Every row gives one point. Examples show where two turns around zero, p and q, send a point. Write where each new point lands after one turn and then the other. Backwards means that the second turn is done in reverse. Each puzzle has new turns, and all numbers are rounded.
(in the rows, 128 means zero)

Turn p:
[100  92] => [ 84 139]
[152 156] => [163 118]
[125 142] => [140 136]
[135 121] => [124 119]
Turn q:
[126 110] => [146 125]
[144 148] => [109 145]
[125 172] => [ 84 128]
[127 121] => [135 126]
[117  89] => [166 114]
Where do these land?
p, then q backwards: [113 137] => [145 127]
p, then q: [153 101] => [161 111]
q, then p: [ 95 135] => [ 95 123]
p, then q: [120 114] => [125 112]
p, then q: [159 153] => [149 162]

Turn p:
[112 103 121] => [103 137 114]
[151 144 149] => [145 104 146]
[118 104  93] => [116 147  91]
[131 161 149] => [148 125 161]
Turn q:
[ 99 142 150] => [116 100 103]
[170 112 118] => [125 165 155]
[110 153 126] => [139 118 101]
[149 102 101] => [144 146 164]
[112 131 145] => [116 111 118]
Where do these land?
q, then p: [152 141 129] => [149 143 138]
q, then p: [150 123 153] => [123 155 148]
p, then q: [103  91 116] => [161 100 111]
q, then p: [107 158 114] => [143 121  92]

Turn p:
[139 151  90 132] => [129  84 141 131]
[127 148 134 136] => [149 121 124 128]
[109 125 125  81] => [102 126 106  90]
[153 120 147 149] => [144 149 153 141]
[148 146 103 143] => [138  98 150 138]
[105  88 173 141] => [123 187 106 146]
[115 118 124 115] => [111 130 116 122]
Turn q:
[109  86 146 159] => [ 92  92 141 154]
[103 152 122  97] => [122 161 140  97]
[128 121 162 152] => [129 112 154 157]
[145 130 129  97] => [150 124 128 100]
[136 147 100 115] => [138 150 104 113]
[146 132 108 148] => [136 130 101 146]
Where do these land?
q, then p: [128 103 132 146] => [113 139 121 152]
p, then q backwards: [136 100 128 137] => [105 140 134 144]
p, then q: [133 118 119  82] => [111 137 148  89]
q, then p: [108 108 127 131] => [117 136 103 133]
p, then q: [134 201 115 143] => [152  62 100 121]
q, then p: [128 138 147 129] => [144 141 134 127]

Turn p:
[119 131 111 121 134 100 130 107] => [135 124  94 122 132 143 114 132]
[107 123 149 158 151 138 123 142] => [107 138 150 142 110 151 130 103]
[130 148 113 122  77 115 176 131] => [148 107 131 139 153  94  76 145]
[130 153 161 121  53  84 125 145] => [126  82 137  97  94  78  77 140]
[128 154 151 121 145 137 107 116] => [ 93 144 127 103 126 130 136 131]
[125 116 138 138 151 144 125 113] => [123 140 139 123 135 154 143 118]
[170 109 111 113 151 106 125 142] => [141 109  96 134 137 113 167 109]
[112 104 127 112 153 145 154 152] => [149 163 134 149 133 123 133  96]
[107 135 118 138 146 150 111 145] => [112 154 133 152 111 138 138 134]
[169 104 110 150 153 155 126 132] => [131 115 141 153 152 140 181 124]
[110 131 119 116  95 134 107  84] => [142 133 128  96 123 146 112 175]
Turn q:
[ 69 131 126 154 133 156 160 140] => [118  87  96  95  93 135 159 119]
[157 109 121 121 133 158 118 111] => [150 162 143 119 138 142 145 137]
[112 157 143 157 142 125 159 141] => [123 107  80 111 116 122 112 128]
[ 96 162 100 140 136 116 163 154] => [124  76 103 118 108 151 103 114]
[162 109 132 121 123 115  84 140] => [132 153 144 175 153 125 134 139]
[144 111 138 120  86 166 129 116] => [164 143 155 118 110 106 151 149]
[147 111 133 106 143  80 125 130] => [ 99 130 146 143 167 127 104 141]
[119 147 135 100 142 117 111 124] => [100 145 137 138 115 133 109 117]
[145 116 124 132 113 120 102  96] => [142 149 150 135 151 110 135 108]
Where do these land?
q, then p: [118 117 108 128 142 134 120 111] => [127 148 135 115 151 134 124 127]
p, then q backwards: [ 95 141 101 132  81 124 161 117] => [180 156 126 112 114 104 148 150]
p, then q: [149 145 156 134 170 168 127 134] => [ 92 119 105  83 105 118 115 114]
p, then q: [161 153 179 123 160 158 141 114] => [ 64 136 125  87 110 130 112 115]
p, then q: [130 103 138 119 123 131 121 180] => [144 117 133 119 150  81 107 126]
p, then q: [113  93 110 135 126  85 128 119] => [174 145 153 129 143 140 147 132]
q, then p: [151 137 123 166 105 116 132 112] => [126 101  95 121 143 135 157 120]
p, then q: [117 142 115  88 144 122 123 174] => [145  96 128 137 140 116  90  90]
q, then p: [104 133 130 143 118 114 107  92] => [130 121 106  99 145 154 106 126]
p, then q: [140 115 119 112 111 128 119 127] => [133 122 135 134 141 132 114 150]

Turn p:
[157 139 146 138 119 149 159 152 116] => [115 142 143 136 119  79 138 123 145]
[102 143 106 105 130 124  85 150 124] => [151 129  82 149 119 152 119 148 130]
[136 134 143 148 104  95 165 138 139] => [ 85 103 142 128 121 106 106 114 134]
[166 148 119 165 112 101 130 120 127] => [ 91 101 110 100 137 109 145 118 146]
[ 88 123 110  99 132 145 132 106  97] => [155 163 125 136 113 165 122  98 122]
[158 131 141 162  81 131 136 132 152] => [ 74 130 129 102 129  94 126 148 124]
[ 90 124 152 122 164 145  96 114 104] => [165 138 122 158 138 150 152 118  86]
[138 134 121 155 135 145 153 140 157] => [126 114 148 106 100 101 134 143 128]
[120  87 113 106 147 120 111 127 122] => [145 130 142 142 142 172 131 142 141]
[124 118 129  78 156 124 115 101 142] => [174 130 136 123 162 152 104 128 125]
Turn q:
[118 136 116 141 102 109 113  98 111] => [105 158 146 134 151 130 151 133 126]
[130 108  96 133 126 132 145  91 138] => [151 146 129 140 165 136 129 107 108]
[ 93 102  94 157 162 165 135 106  94] => [126  97  92 115 194 127 154 114 108]
[148 163 104 125 149 162 108 156 121] => [158  98 118 136 128 100 141 170 147]
[ 94 161 130 113 123 142 127 138 149] => [135 131 142  86 124 100 116 145 126]
[134  92 145 117 156  87 152 124 128] => [122 114 134 132 121 184 107  97 129]
[163 138 143 143  87 117 113 146 140] => [123 159 130 154  86 111 140 129 148]
[135  94 150 105 146 155 116 129  91] => [ 98  91  99 153 135 132 104 138 110]
[ 86 141 122 129  96 102 163 131 121] => [110 133 175  98 133 114 140  95 124]
[159 116 148 136 115 113  94 146 149] => [122 155 108 149  95 134 118 135 159]
[130 125 145 105 126 106 134 147 138] => [122 123 145 125 104 137 103 122 140]
[146 159 143 132 148 146 135 125 156] => [164 129 119 115 101 131 132 151 113]
Where do these land?
q, then p: [ 97 146  88 146 105 121 127 102 101] => [160  96 157 149 126 110 119  90 118]
p, then q: [138  80 147 122 180 117 141 137 144] => [117 113  82 133  77 152 122 112 114]
q, then p: [124 122 125 141  85 103 117  93 121] => [142 115 112 131 107 104 127  91  95]
p, then q backwards: [157 121 140  96 156 153 119 125 139] => [128 153  80 121 130 137 122 116 148]
p, then q: [120 155 114 154  90 142 153 111  86] => [125 160 177 107 160 116 134 134  98]
p, then q: [130 114 108 136  96 124 118 145 109] => [141 135 131  94 136  97 131 121 131]
p, then q backwards: [166 148 138 112 160 110 130 149 150] => [126 137  85 109 141 156 123 162 122]
q, then p backwards: [156 142 164 134 155 136 102 141 148] => [105 138  85 129 121 140 105 159 144]
p, then q: [129 153 165  98 142 123 117 146 116] => [139 135 116 141 135 163 165 129 152]
q, then p: [118  97 120 106 165 135 134 138 165] => [152 141 112 106 161 145 146 162 141]
p, then q: [102 129 112 153 114 137 123 126 120] => [119 128 144 129 141  95 135 120 114]
q, then p: [ 99 127 115 139  88 135 156 121 137] => [136 114 121 128 157 131 114  80 121]
